Rows are points. The points of each table are mixes of a few directions, plus a little noise. How many directions does each table use, and how many do they share? Where both have some left over, give the other angles between the two spaces (their principal angles), to ten degrees, smallest first.

First:
[[ 46  33  95]
 [ -8 -17  23]
 [-24 -24 -23]
 [  0   9 -34]
 [-13 -14  -5]
 [-15  -1 -62]
 [ 12  14   5]]
Second, 6 rows:
[[ 49  -5  59]
 [ 30   3 -18]
 [ 32   6 -45]
 [-15   3 -35]
 [-53   0   1]
 [-43  -4  40]]
Directions: first 2, second 2, shared 1; angles 50

First, 7 rows:
[[ 18  10  61 -10 -35  42]
 [-33 -74 -66  46  27 -37]
 [ 10  62   2 -34   3  -3]
 [ 16  68   9 -40   3  -1]
 [  9  13 -12 -11  23 -18]
 [ 11 -44  25  17  -1   9]
 [-31 -36 -21  31 -21   7]]
Second, 6 rows:
[[ 21 -33  56   9 -20  31]
 [-23  41  -6  -7 -37  20]
 [  1 -34 -25  13  33 -28]
 [  5 -41   0  16  15  -9]
 [ 41 -29  29  -6  38 -14]
 [-45  95 -54 -25 -29  -1]]
Directions: first 3, second 3, shared 3

First, 8 rows:
[[-18  12 -21  48  35 -71  20 -23 -31]
 [ -8  13 -18  19  30 -48  13 -17 -30]
 [-12  -4   0  38   0 -23   7  -5   5]
 [ 21  13  -6 -67  12  27  -8   3 -20]
 [ 17  -3  10 -48 -16  48 -13  14  11]
 [ -2 -30  32  18 -55  55 -14  25  60]
 [ -4   4  -6  11  10 -19   5  -6  -9]
 [  8  -6  10 -21 -16  32  -9  11  15]]
Second (10 x 9):
[[-53 -54  15  95  -8  42   7  34   6]
 [ 22  23  -9 -35   6 -23  -2 -18  -3]
 [ 37  26   6 -47 -30 -13 -11 -19  36]
 [ 19   4   7 -46 -14  28 -12   5  11]
 [-22 -17  -1  28  14  10   6  11 -17]
 [  9   7  -4 -30   5   9  -2  -1 -10]
 [  9  11  -1  -3  -5 -23   0 -12   9]
 [-10   1  10  80 -28 -67  10 -22  49]
 [-11  -3 -13  -8  34   8   6   5 -43]
 [  0   1 -10 -35  26  26   0  10 -36]]
Directions: first 2, second 3, shared 2

First, 10 rows:
[[ 44  11  22   6 -33  46  24  14  10  24   9]
 [-82 -21 -41 -12  62 -84 -45 -25 -18 -43 -17]
 [-72 -19 -36 -10  54 -74 -39 -22 -16 -38 -15]
 [ 37  10  19   5 -28  38  21  11   8  20   8]
 [ 42  11  21   6 -32  43  23  13   9  22   9]
 [ 29   7  14   4 -21  29  16   9   6  15   6]
 [ 47  12  23   7 -35  48  26  14  11  25  10]
 [ 27   7  14   4 -20  28  15   8   6  14   6]
 [-60 -16 -30  -9  45 -62 -33 -18 -14 -32 -12]
 [-12  -3  -6  -2   9 -13  -7  -4  -3  -6  -3]]
Second, 10 rows:
[[  7   7  -6   0  18  22   3 -14 -10 -19  16]
 [  0  -9 -10  24 -86   2  53 -27  18  -2 -61]
 [ 17  18 -10  -8  71  50 -12 -22 -29 -44  58]
 [ -9  -7   8  -3 -13 -28  -8  20  11  25 -14]
 [-10  -7  10  -5  -8 -32 -15  25  11  29 -10]
 [-12  -9  13  -5 -14 -40 -15  30  15  35 -16]
 [-10  -9   9  -2 -19 -31  -8  22  13  28 -19]
 [ -4  -2   4  -5   8 -13 -12  14   2  12   3]
 [ 29  29 -21  -6  95  91  -2 -52 -47 -82  82]
 [ -8 -10   1   9 -50 -21  17   4  17  19 -39]]
Directions: first 1, second 2, shared 0; angles 70

First (9 x 14):
[[-10  19  30 -16  -9 -25  10   6   3   8  35  -4  19 -13]
 [-39  52 -26 -31   7 -12  22 -20  35 -17 -23  -4 -20  26]
 [ -1  30  17  27  12 -11 -33 -22   2  -2  -8 -42  -6 -16]
 [ 21 -21  22   7 -21   2 -18 -38 -30 -24   7  10 -31  -7]
 [-11   1  11 -25 -20  -7   9  17  -2  -4  18  32   3  30]
 [ 10 -58  -8  11  -9  26  25 -27 -38  43  15  -7   4 -48]
 [ 40  12  20  11  23 -24 -13  19  20 -35   8 -19  17 -41]
 [ -6 -46 -46  16   2  47   1  33 -12  36 -33  26   5  42]
 [ -4  11 -20   0  14   4  -3  33  22  -4 -20   7   9  27]]
Second (10 x 14):
[[  8   1  13  20   2   0 -28   9  -6   1  -2  -9   3   4]
 [  8  -5  18  14  -6  -1 -22   0 -13   0   6  -2  -1   2]
 [ 18  -9  40  33 -11  -2 -52   2 -27   0  11  -7  -1   5]
 [-28   1 -52 -68  -1   1  95 -23  26  -2   1  26  -8 -14]
 [ 14 -19  40  12 -26  -3 -28 -16 -35  -3  24   8 -10  -2]
 [  6 -22  30 -10 -32  -3   2 -28 -33  -4  30  19 -15  -7]
 [ -5   5 -14  -7   7   1  13   3  11   1  -7  -1   2   0]
 [  5  28 -14  45  41   4 -47  46  29   6 -39 -36  23  15]
 [-20  31 -62 -13  44   5  36  29  56   5 -41 -16  18   4]
 [ -6 -12   0 -27 -18  -1  31 -23 -10  -3  17  18 -11  -8]]
Directions: first 6, second 2, shared 2

First, 10 rows:
[[  8 -10 -16   9   4 -25  18 -35  27  32 -44  22 -73  67  36 -23 -42   4]
 [ 23   7  37  14 -18  21  -1  21 -24   2  46  -7  49 -95 -51   4  49  -7]
 [  2   3   9   1  -4   7  -4   9  -9  -5  15  -4  20 -28 -15   5  16  -2]
 [ 10  -6  -6   9   2 -16  14 -23  17  25 -28  15 -50  39  21 -16 -25   2]
 [ 21   1  23  14 -12   6   7   1  -8  16  18   4   9 -47 -24  -6  22  -2]
 [-12  -5 -23  -7  10 -15   3 -16  16   3 -31   7 -36  62  33  -6 -33   4]
 [-10   2  -7  -7   5   1  -6   5  -1 -11   0  -5   8   8   4   6  -3   1]
 [-12  -5 -21  -7  10 -12   2 -11  14   0 -26   4 -28  52  27  -4 -27   3]
 [  7   4  14   3  -7  10  -3  12 -11  -3  20  -5  24 -38 -20   4  20  -3]
 [-37  10 -11 -29   9  22 -30  39 -23 -56  29 -30  74 -19 -11  33  21  -1]]
Second:
[[  1   3   8   7 -32  54 -12  26  54   8   9 -16  33 -17 -26   5   8  12]
 [-11   5 -26  -2  11 -31  23   6 -33  22  18  -4 -22  22  36   4   0 -14]
 [-16  26 -21  19  -7  34  27  -2  18  23  50  -5  51 -35 -13  -3  23  -1]
 [ 29   5   1  27   4  28   8 -25  25  16   9  12   9 -13 -21 -17  21 -23]
 [  9 -11  -4  -9  34 -63   6 -26 -58  -8 -23  18 -54  32  32  -6 -13 -18]
 [-19  -6  11 -24  15 -38 -12  -9 -37 -38 -22   8  -6  -2   6   5 -21  22]
 [  1  -2 -21  -2  23 -49  21  -8 -47  16   3   6 -43  33  41  -1  -3 -22]
 [ 10   0  28   9 -34  72 -28  12  74 -12  -6  -8  51 -38 -56  -1   9  21]
 [  3  -4   1  -1 -17  17  -7  23  22  10  -2 -12  -2   9   0   6   0   2]
 [-14 -13  11 -28  19 -54 -14  -7 -48 -36 -33   8 -29  16  19   6 -26  16]
 [  7  -3  10   3 -16  29 -12  11  32   0  -4  -6  13  -7 -18   1   3   5]]
Directions: first 2, second 4, shared 0; angles 40, 50

First, 11 rows:
[[  4 -13  14 -27  30 -21  20   8 -37  16   1  -7 -27  -6   8  30  -5  55
   15 -11  27  27  52   9]
 [ 11  13 -24 -30  -6  -6  60  15 -46  -2   7  21 -20  -3 -32  42  -6  30
   11  38  30  10  55  33]
 [  9   5   9  10 -18  21 -59 -13  44   0  17   3  25   8 -29 -48  -2 -47
  -31   7 -51 -44 -28  -6]
 [ 28   6  16  12   8   8 -71 -18  45   1  -4  -2  15  18 -44 -61 -22 -34
  -35   7 -63 -63 -47  14]
 [  9  -7   4 -40  40 -22  33  22 -50  15  11  -5 -37   0 -14  43   0  73
   13   5  36  19  69  32]
 [-14 -25  18 -39  45 -23  27  24 -52  26  21 -21 -38  -7  28  52  18  85
   26 -29  51  52  81   1]
 [  0  14 -31 -11  -1  -4  57  19 -35 -13   0  11 -16   4 -18  37   7  21
   13  30  33  10  19  29]
 [ 13  13   1  35 -40  10 -25 -34  44 -11 -29  18  31  -4   3 -43 -26 -69
  -15   4 -43 -26 -62 -20]
 [-25  -4   5  14 -44  25 -32  -6  39  -1  33   5  36  -9  22 -25  26 -50
  -12 -14 -21   2  -8 -45]
 [-25  -1 -19  35  14  12 -18  13  27 -22  -3 -28   8  18  17 -16  32 -24
    0 -13   1 -13 -76  -8]
 [ -6  -2   7  39 -27  -7   9 -32  18 -10 -52   7  18 -17  57 -11 -21 -38
   16 -25  -3  24 -54 -40]]
Second, 11 rows:
[[  3  28  35  -1  30 -42  23 -17 -27 -13 -50 -10 -45   3  15  27 -25  25
   20 -13  25  16  18  31]
 [ 11  35  17   0  50 -29   1   3 -28 -17 -36 -30 -43  23  -5  19  -6  28
    8 -21  17   8   3  31]
 [ 14  -9 -28   8 -73  22  20 -19  21  12   0  49  50 -23   6 -15 -33 -51
   -7  33 -25  -1 -11 -37]
 [ 59  12 -23   6  -1   4  22 -23 -38  -7 -39  19   8  -6 -41 -12 -26  -1
   -5  -3 -17   6 -14   5]
 [  5  12  12  -2   2  -9  21 -17 -26 -21 -17   9 -20 -12 -27   2   9   9
    8  -3  11   2  11  33]
 [ 34   3 -21   7 -53  18  36 -36 -20 -14 -17  49  25 -32 -44 -18 -13 -30
   -2  20 -17  -2  -5   5]
 [ 39 -51 -48   3 -53  50   2 -15   0  23  28  47  65 -35 -39 -44  -1 -23
  -20  14 -38  -7 -19 -37]
 [-43 -19  22  -9  51 -20 -50  46  44  39  22 -54 -13  35  87  23  -9  28
    4 -18  14   7   5 -37]
 [-95 -28  55 -18  45 -22 -42  43  44  13  56 -53 -39  15  69  26  49  40
   14 -17  38  -4  31   5]
 [-73  24   0   1  15  11 -51  59  62  -8  64 -51  -5  51  35  12  55 -27
  -13  11   8 -25 -11  -7]
 [ 44  -7 -22   4 -12  18  19 -22 -33  -8 -12  25  15 -19 -54 -22   1   0
   -7  -1 -15  -1  -9  10]]
Directions: first 5, second 5, shared 2; angles 40, 60, 70

First, 8 rows:
[[ 54 -51  -2   5   7 -27 -26 -14 -38 -27  -8  27   2   0   4  -6 -20 -22
   15 -24 -21  -9  29   0   4   5   5  -3   6  18  -3 -14]
 [ 27  44  12  63   3  21   9 -25  11  26   2   8  19  10 -29 -15  20  43
  -12  21 -16  10 -16  25  33  68   7  20  20 -18   3   4]
 [-72  41   0 -22  -6  27  23  25  31  25   9 -30  -6  -7  -3  18   9   7
  -15  17  29   1 -29  -4  -8 -23 -10   6  -7 -13  -1   7]
 [ 18 -17 -31 -18 -32  12  -8   4  10 -10 -21  12  19  19  21  -4  44   5
   10 -41 -12  27  39  24   3  61  11   0 -14   2  18   3]
 [ 78 -17  43  66  54 -56 -11 -47 -44 -15  15  20 -22  -8 -21 -29 -68  -4
    9  48 -26 -34 -23 -31   0 -55  -5 -13  24   7 -21   2]
 [-74  20 -16 -63 -15   5  24  31  44   2   2 -39 -21  -1  28   9  11  -9
    0  10  30   9 -18 -26 -45 -66 -10 -23 -33  -5   8  24]
 [-32  -2 -28 -24 -39  53 -10  31   4  13 -14  10  36   2  -1  31  51   2
  -11 -54   8  21  37  50  34  95   9  33   4   0   9 -24]
 [ -2 -14  19  -3  29 -34   0  -4 -17 -13  12  -8 -28 -12   1  -1 -48 -22
    4  27   6 -25 -19 -36 -22 -84 -10 -19  -1   9 -12   2]]
Second:
[[ 11  14 -12  -5  23   1  11  15  -7 -10   2  12   6  12   2  13  24   4
   23  13  -6  -5 -13  27   4 -14  -7   9 -14  24  -7  -6]
 [ 36  44 -38 -17  74   2  35  46 -22 -34   5  39  19  38   6  40  73  13
   68  40 -16 -16 -40  84  12 -47 -24  28 -45  75 -23 -21]
 [-13 -15  13   6 -26   0 -12 -16   8  11  -2 -14  -7 -14  -2 -14 -25  -5
  -24 -14   6   6  15 -29  -4  16   8 -10  16 -26   8   7]
 [-15 -18  15   7 -30  -1 -14 -19   9  14  -2 -15  -8 -16  -2 -16 -29  -5
  -28 -16   8   7  16 -32  -5  19   9 -11  19 -30   9   8]
 [-12 -15  13   5 -25  -1 -12 -16   7  11  -2 -13  -6 -12  -2 -14 -24  -4
  -22 -13   6   6  13 -27  -4  16   7 -10  15 -25   8   6]
 [-10 -13  10   4 -21   0  -9 -13   7  10  -1 -10  -5 -10  -1 -11 -20  -4
  -19 -11   4   4  11 -23  -3  12   7  -8  12 -21   7   5]
 [-34 -42  37  17 -70  -1 -34 -44  21  33  -4 -38 -18 -37  -5 -38 -70 -13
  -66 -38  16  17  38 -80 -10  44  23 -27  43 -72  23  20]
 [ 36  44 -38 -18  73   2  35  46 -22 -34   4  38  19  38   5  39  72  13
   67  40 -17 -17 -39  83  11 -46 -23  28 -45  74 -24 -20]]
Directions: first 4, second 1, shared 0; angles 90

First, 9 rows:
[[-12   0 -29  22  -7   0 -14 -16   2  17  -7   2 -11 -20   6   1   2  10
   -5 -11  -9  14   7 -12   2  -8 -22  -2   8  -3  20 -52]
 [-21   0 -52  41 -14   1 -25 -30   4  31 -12   4 -20 -37  11   3   4  18
   -8 -20 -17  26  13 -22   4 -15 -40  -3  14  -5  36 -95]
 [ 14   0  35 -27   9   0  17  20  -3 -21   8  -2  14  25  -7  -2  -3 -12
    6  13  11 -17  -8  15  -3  10  27   2 -10   3 -24  64]
 [ 10   0  24 -19   6   0  12  14  -2 -15   6  -2  10  17  -5  -1  -2  -8
    4   9   8 -12  -6  10  -2   7  19   1  -7   2 -17  44]
 [  5   0  13 -10   3   0   6   8  -1  -8   3  -1   5   9  -3  -1  -1  -4
    2   5   4  -7  -3   6  -1   4  10   1  -4   1  -9  24]
 [ 13   0  32 -25   8   0  15  18  -2 -19   8  -2  12  22  -7  -2  -3 -11
    5  12  10 -16  -8  14  -3   9  24   2  -9   3 -22  57]
 [-12   0 -29  23  -8   0 -14 -17   2  17  -7   2 -11 -21   6   1   2  10
   -5 -11  -9  14   7 -12   2  -8 -22  -2   8  -3  20 -53]
 [  0   0   0   0   0   0   0   0   0   0   0   0   0   0   0   0   0   0
    0   0   0   0   0   0   0   0   0   0   0   0   0  -1]
 [  2   0   6  -5   2   0   3   3   0  -4   1   0   2   4  -1   0   0  -2
    1   2   2  -3  -1   3   0   2   5   0  -2   1  -4  11]]
Second, 8 rows:
[[-15   1 -38  29 -11   0 -18 -21   2  23  -9   3 -15 -27   8   2   3  12
   -6 -15 -12  18   9 -16   3 -11 -29  -2  10  -3  26 -69]
 [ 11   0  27 -21   8   0  13  15  -2 -15   6  -2  11  19  -6  -1  -2  -9
    4  10   8 -13  -6  12  -2   8  20   1  -7   3 -19  49]
 [-13   0 -33  25  -9   1 -16 -18   2  19  -8   2 -13 -23   7   2   3  12
   -5 -12 -10  16   8 -14   2  -9 -26  -2   9  -3  22 -60]
 [ 14   0  33 -26   9   0  16  19  -3 -20   8  -1  13  23  -7  -1  -3 -11
    5  12  11 -17  -8  14  -3   9  25   2  -9   3 -23  61]
 [  9   0  22 -16   6   0  10  12  -2 -13   5  -1   8  15  -4   0  -2  -7
    3   8   7 -11  -5   9  -2   6  16   1  -6   2 -14  39]
 [-14   0 -35  28  -9  -1 -17 -20   2  21  -9   2 -14 -25   8   1   3  12
   -5 -14 -11  17   8 -15   3  -9 -28  -2   9  -4  25 -64]
 [ 10   0  24 -18   6   0  11  13  -2 -14   5  -2   9  16  -5  -2  -2  -8
    4  10   8 -12  -6  10  -2   6  18   1  -6   2 -16  43]
 [  1   0   2  -1   0   0   1   1   0  -1   0   0   0   2   0   0   0  -1
    0   0   0  -2  -1   1   0   0   2   0   0   0  -2   3]]
Directions: first 1, second 1, shared 1

First, 8 rows:
[[ 17   2  -1  -1 -35  37  -4  -7  17   0  17   6  16  34  -3 -11 -34   5
   23  -8  10  16   2 -15  23 -35  12 -11  -8  21   4   8]
 [-17  12   3  10  24 -34   7   9 -16  13 -14   6  -7 -17  -6  21  33 -20
  -23  22 -12 -15  -7  15 -13  22 -11  13  -5  -3  -1 -13]
 [-31  15   4  18  52 -66  13  18 -29  16 -29   7 -17 -43  -7  36  61 -31
  -46  33 -17 -26  -8  28 -31  49 -19  24  -3 -17  -3 -21]
 [ 21 -13  -3 -12 -29  42  -9 -12  18 -13  17  -7   7  23   7 -26 -39  23
   28 -24  11  16   7 -17  18 -29  13 -15   5   6   3  14]
 [-36 -21   1  -6  91 -81   4  11 -38 -19 -36 -30 -45 -92  20  13  75   9
  -47  -5 -20 -35   6  35 -63  88 -22  27  33 -70  -6 -11]
 [ 16 -13  -3 -12 -20  35  -9 -12  15 -16  14 -10   3  16   7 -23 -32  24
   24 -25  10  14   7 -15  13 -22  11 -13   8   2   2  13]
 [  7  -6  -1  -5  -8  15  -6  -4   5  -7   5  -4   1   7   2 -11 -14  10
   10 -11   3   6   4  -6   6  -8   6  -6   4   1   0   6]
 [ 22  24   1  12 -73  56   1  -3  27  23  25  29  37  73 -20   2 -52 -16
   30  17  16  23  -8 -23  49 -68  15 -19 -33  61   4   3]]
Second, 9 rows:
[[ 11   6  28  42  31 -16 -31   9 -10   4 -12   7  15   2 -38   6  14 -29
  -41 -18  23 -18  -4 -12  14 -35  11  10  31  -5  10  -2]
 [-16 -10  24  25  46   2   5  13  -1  12  40 -20 -31 -19 -38   6   3 -32
  -11  -1  28 -34  -2  24 -44   3  -5  12  -3  13 -14  15]
 [-38  13  -5 -39 -16  -5  30 -11  17 -27  -7 -23 -32  -1  27   2  26  38
   15  36   8  25   8  -6  11  30  26   9  46   3   7 -26]
 [  9  15   0 -21 -20 -14 -20  -6  -3 -26 -48  11  -4  18  17 -12  45  18
  -12   2  19  16  -5 -37  47 -22  25   8  76  -9  15 -31]
 [-39   9  23  60  29 -19  25  -6   7  14  21 -17  56 -15 -38  44 -52  -3
  -31  11 -20   4  21  16  -1   7   6  -9 -50  -6  22  15]
 [-16   6   2 -35 -33  -8   3 -12  -6 -24  -5  -2  13  -7  34 -15   6  39
   33 -11  -5  -8  -8 -12   9  -4 -10  -2  -7 -11  -9   9]
 [ 64 -17 -81 -72 -52  46   3   1  19  10 -43  31 -71  51  61 -27  26   4
   32  36 -22  76   0  -6  23  43   9  -8  48  22   0 -52]
 [ 17 -16   2  41  16  12  -5  10 -10  34  35  12  38 -11 -26   8 -56 -33
    0 -29 -23 -30   0  26 -34 -10 -38 -16 -95   1 -14  45]
 [  4  -6   9   2  -4   2 -10   2 -13   3  17   4  18 -14   1  -9 -15  -3
   17 -29  -4 -32 -11   7 -19 -16 -27  -5 -44  -5 -19  31]]
Directions: first 2, second 5, shared 0; angles 60, 60
